Every row gives one point. Each copy is the shape, with its points in the same order, turned, moved and blurred by noise. Say if it was mirrored as well.
In the rows, zero is written as 128.

Shape (9 x 3)
[[ 98 152 101]
 [ 70 104 134]
 [128 158 171]
 [204  91 124]
 [124  86 133]
 [107 123 124]
 [142 144  97]
 [175 169 163]
 [115 100 107]]
Copy 1 (9 x 3)
[[126  97  95]
 [179  89 136]
 [152 167 105]
 [ 78 165 190]
 [144 117 168]
 [142 111 130]
 [ 96 119 118]
 [113 195 109]
 [128 100 152]]
Copy 1 is: mirrored
Copy 2 (9 x 3)
[[132 139  77]
 [171 172 114]
 [159  86 128]
 [ 67 112 180]
 [130 155 151]
 [136 144 116]
 [ 94 117 106]
 [124  54 138]
 [117 161 125]]
Copy 2 is: only turned
Copy 3 (9 x 3)
[[182 131  89]
 [137 133  36]
 [129  73  99]
 [ 81 153 159]
 [103 146  82]
 [139 132  78]
 [155 139 127]
 [125  72 147]
 [131 155  86]]
Copy 3 is: mirrored
Copy 4 (9 x 3)
[[158 112 162]
 [194 147 123]
 [140  84  93]
 [ 61 163 101]
 [143 164 107]
 [154 134 130]
 [114 121 154]
 [ 94  76  94]
 [145 158 137]]
Copy 4 is: mirrored

Shape (8 x 3)
[[121 157  61]
 [171 140 126]
 [ 91 163 170]
 [173 107 139]
 [ 90 145 124]
 [148  85 134]
 [ 89 107 150]
 [173 117 151]]
Copy 1 (8 x 3)
[[ 86 146  50]
 [111  85 107]
 [ 85 156 162]
 [153  84 111]
 [106 166 120]
 [166 108 119]
 [146 170 147]
 [138  83 129]]
Copy 1 is: mirrored
Copy 2 (8 x 3)
[[114 206 131]
 [134 143  82]
 [ 54 111 116]
 [156 116  93]
 [ 83 144 141]
 [156 109 127]
 [101 102 153]
 [143 110  83]]
Copy 2 is: mirrored
Copy 3 (8 x 3)
[[ 99  72  89]
 [103 138 144]
 [169 162  80]
 [123 139 171]
 [157 114  88]
 [150 118 171]
 [189 124 122]
 [121 151 164]]
Copy 3 is: mirrored
Copy 4 (8 x 3)
[[185 161 159]
 [ 98 151 146]
 [138  98  78]
 [ 84 120 164]
 [160 109 115]
 [103  94 171]
 [143  68 128]
 [ 80 125 147]]
Copy 4 is: only turned

Shape (10 x 4)
[[ 95  88 142 123]
 [192 161 128 158]
 [104  75  82  89]
 [151 160 124 185]
 [135 123  71 146]
 [177  96 143 112]
 [ 96  77  94 127]
 [151 133 121 169]
 [123 134 124 108]
 [101 164 131  96]]
Copy 1 (10 x 4)
[[126  98  90 144]
 [138 159 196 118]
 [177  54 116 152]
 [137 182 183 145]
 [181 112 170 168]
 [113  93 159 102]
 [165  85 104 168]
 [122 141 161 154]
 [159 123 123 109]
 [184 140 101  99]]
Copy 1 is: only turned
Copy 2 (10 x 4)
[[169 143 155 120]
 [ 72 138  92  77]
 [188 101 119 146]
 [ 93 185  88 100]
 [136 137  68 132]
 [131 105 131  74]
 [190 130 112 135]
 [114 158  95  87]
 [123 119 129 137]
 [100 128 142 169]]
Copy 2 is: only turned
Copy 3 (10 x 4)
[[111 162 152 119]
 [172 140  49 153]
 [162 129 188 103]
 [134 125  51 128]
 [164 104 110  99]
 [180 185 118 144]
 [136 135 162  87]
 [142 139  75 118]
 [141 130 132 152]
 [121 109 137 177]]
Copy 3 is: mirrored
Copy 4 (10 x 4)
[[147 162 146 147]
 [ 82  83  76 106]
 [208 126 141 141]
 [ 80 120 109  76]
 [158 110 116  78]
 [129 114  79 164]
 [185 156 136 121]
 [107 124 101  96]
 [130 111 140 137]
 [117  97 178 144]]
Copy 4 is: mirrored

Shape (12 x 6)
[[124 142 181  74 179 127]
 [ 78 125 152 181 137  82]
 [150  62 115 151 146 166]
 [105 114 107 139 167  74]
 [114 143 112 153 124 159]
 [141 124 152 121 112 190]
 [182 126  99 152 144 117]
 [ 84  53  83 101 145 107]
 [126 139  77 112 106 104]
 [154 124  85 175 101  97]
 [111  75  79 118 135  78]
 [129  82 112 128 130 131]]
Copy 1 (12 x 6)
[[133 120 168 104 103  39]
 [188 150  92  99 127 127]
 [111  71  91 171  94 125]
 [134 123 117  95 157 127]
 [145 136 139 181 116 129]
 [121 128 136 186  65  92]
 [115 100 151 130 100 164]
 [ 82 124  63 127 162  99]
 [ 93 166 141 128 140 147]
 [121 139 122 136 111 194]
 [ 92 131  86 106 153 136]
 [110 121  91 138 113 119]]
Copy 1 is: only turned
Copy 2 (12 x 6)
[[187  57 120 113 103 144]
 [161 144 139 121 194 188]
 [151 153 108 191 120 106]
 [141  96 145 154 195 144]
 [166 160 161 123 138  97]
 [169 156 123 118  88  98]
 [150 118 105 144 175  70]
 [ 90 111 155 199 141 154]
 [104 114 156 113 158  93]
 [115 156 118 126 201  90]
 [ 88 106 136 176 173 132]
 [124 135 120 164 136 119]]
Copy 2 is: mirrored
Copy 3 (12 x 6)
[[172 191  83 125  88 118]
 [103 135  85 120 189 102]
 [109 141 195 107 109  95]
 [111 191 125 138 178 122]
 [166 117 153 117 160 112]
 [172 105 151 112  92 117]
 [134 149 175 183 142 101]
 [ 94 194 167  83 152 167]
 [149 149 158 156 172 172]
 [112 117 170 178 180 128]
 [ 88 186 161 129 166 163]
 [114 151 165 118 130 131]]
Copy 3 is: mirrored

Shape (12 x 8)
[[126 116 151 124 172 140 118 174]
 [121 179 118 162 175  92  93  72]
 [127 176  76 134 110 107 130 108]
 [123 105 155  85 125 161 119 173]
 [121 154 104 171 158 168 111  85]
 [ 96 137 117 119 134 176 163 122]
 [104  77 176 110 108 146 132 178]
 [157 129 193  97 113 153 130 177]
 [112 150 130 118 127 116 155  83]
 [121 129 117 118 120 143 211 143]
 [151 143 130 180 125  89 120  91]
 [182  83 161 111 163 117  68 128]]
Copy 1 (12 x 8)
[[129 144 118 134  92 161 158 154]
 [ 97 131  89 130 186 122 157  72]
 [107  88 122 143 147 102 107  90]
 [148 122 135 101  80 166 128 174]
 [128 148  96 134 157 154  92  71]
 [ 99 135 130 122 110 155  74 136]
 [148 115 118 123 101 177 121 211]
 [152 118 182 128 108 180 151 179]
 [ 95 127 136 121 165 117  98 138]
 [102 134 151 167 107 118  72 166]
 [137 110 104 160 188 120 138 119]
 [204 158 112 107 131 132 185 151]]
Copy 1 is: mirrored
Copy 2 (12 x 8)
[[113  99 154  85 115 123 122 164]
 [ 62 163 141 122 180 110 115  83]
 [130 125  95 149 179 141 111  90]
 [120  87 121 107  85 142  98 186]
 [ 93 108 138 142 128  83 122  70]
 [138  82  99 125 123  73 104 127]
 [118  83 127 135  85 125 131 218]
 [115  82 150 130  99 152  68 201]
 [121 147  94 145 154  98  86 131]
 [186  97 111 138 145  87  89 157]
 [108 161 157 173 161 131 120 112]
 [ 90 165 164 109  71 168 104 150]]
Copy 2 is: mirrored
Copy 3 (12 x 8)
[[107 124 192 103 119 134  98 134]
 [167 107 144 174  70 197 127 115]
 [147 112  79 131 113 186 112 126]
 [105 118 170 100 159 105 105 167]
 [145  81 151 119 105 195 166 119]
 [106 122 137 108 165 166 154 114]
 [ 62 100 167 115 160  89 103 148]
 [113  97 181 114 178 121  69 163]
 [140 117 121 163 153 168 129 108]
 [ 95 124 113 107 185 162 102  77]
 [139  58 126 167  96 169  98 102]
 [168  83 192 123  97  84  89 135]]
Copy 3 is: only turned
Copy 4 (12 x 8)
[[139 113  74  81 144 107 136  98]
 [102 153  80 145  46 154 166 144]
 [159 129 127 145  53 119 108 148]
 [168 121  78 111 166  97  93  88]
 [ 95 102 105 169  91 105 152 137]
 [157  87 120 155 113  94 126  84]
 [154 132 106 101 190 114  94  62]
 [136 103  65  83 146 113  60  78]
 [152 117 105 162  78 150 119  93]
 [180  66 140 121 102 125 109  66]
 [ 94 133 122 124  80 174 116 136]
 [121 126  39 102 170 165 117 151]]
Copy 4 is: only turned

Shape (13 x 9)
[[110 157 152 135 111 119 158  95 157]
 [121 138 128 118 137 193 148  77 196]
 [163 167 152 120 170 129 152 158 128]
 [179  92 144 109  83 163  93 101 112]
 [156 150 141  90 172  83 116 171 149]
 [122 104 132  94  97 158 189  94 156]
 [ 94 125 137 150  95 181 158 121 220]
 [176 141 120 100 102 147 112 101 106]
 [140 173  89 109 150 115 103 188 126]
 [120 144 159  78 174 128 105 137 101]
 [167  80 120 142 113 149 129  89  91]
 [150 184 167  97 160 129 147 180 100]
 [119 154 130 103 164 120 113 169 124]]
Copy 1 (13 x 9)
[[112 123 121 128  92  97 148 150  85]
 [137 113 108  56  91 113 123 112  47]
 [126 155 125 141 118 177  92 140 115]
 [ 50  94 138  57 156 139 136 123 135]
 [156 108 126 144 111 181  85 177 150]
 [113 112  89  83 113 142 192 120  73]
 [126  97  57  95  85  78 134  94  72]
 [ 86 139 149  64 139 142 136 147 139]
 [166 150 125 123 126 146  87 140 185]
 [149 112 160 132 175 163 112 157 111]
 [ 62 116 164  86 129 153 158  86 130]
 [130 174 116 159 156 172  92 157 123]
 [159 126 132 138 140 147  95 142 139]]
Copy 1 is: mirrored
Copy 2 (13 x 9)
[[129 173 115 135 106 155 142 128 119]
 [142 165 134  54 112 159 133 171 111]
 [158 141 118 148 150 123 105 147 189]
 [121  90 136  70  75 126 106  73 154]
 [145 115 153 180 109 116  95 171 185]
 [140 152 101  85  97  99 128 131  86]
 [137 126  95  82 107 182 161 178  79]
 [114 133 124  89  88 128  75  96 168]
 [103 108 122 165 135 146  52 171 177]
 [149 129 178 150 142 125  73 119 149]
 [ 85 118 129  76 116 102 129  78 154]
 [177 134 115 169 157 127  71 126 180]
 [132 116 147 166 147 138  79 151 153]]
Copy 2 is: only turned
Copy 3 (13 x 9)
[[102 114 130 110 136 146 116 123  56]
 [126 145 116  98 184 165  94  80  72]
 [108 147  89  92 127 150  98 172 137]
 [198 156 187 116 135 118  93 158 102]
 [ 98 168 103 129 134 174 141 194 131]
 [138 170 126 110 154 106 124 104  43]
 [ 95 176 148 103 154 188 103  62  41]
 [182 129 150  85 140 131 118 170 103]
 [142 145 100 104  98 209 160 177 133]
 [140 126  86 156 124 156  93 181 129]
 [171 131 163 105 131  77 118 118 128]
 [ 96 139  75 106  88 157  88 195 110]
 [127 140  83 136 105 185 123 153 134]]
Copy 3 is: only turned
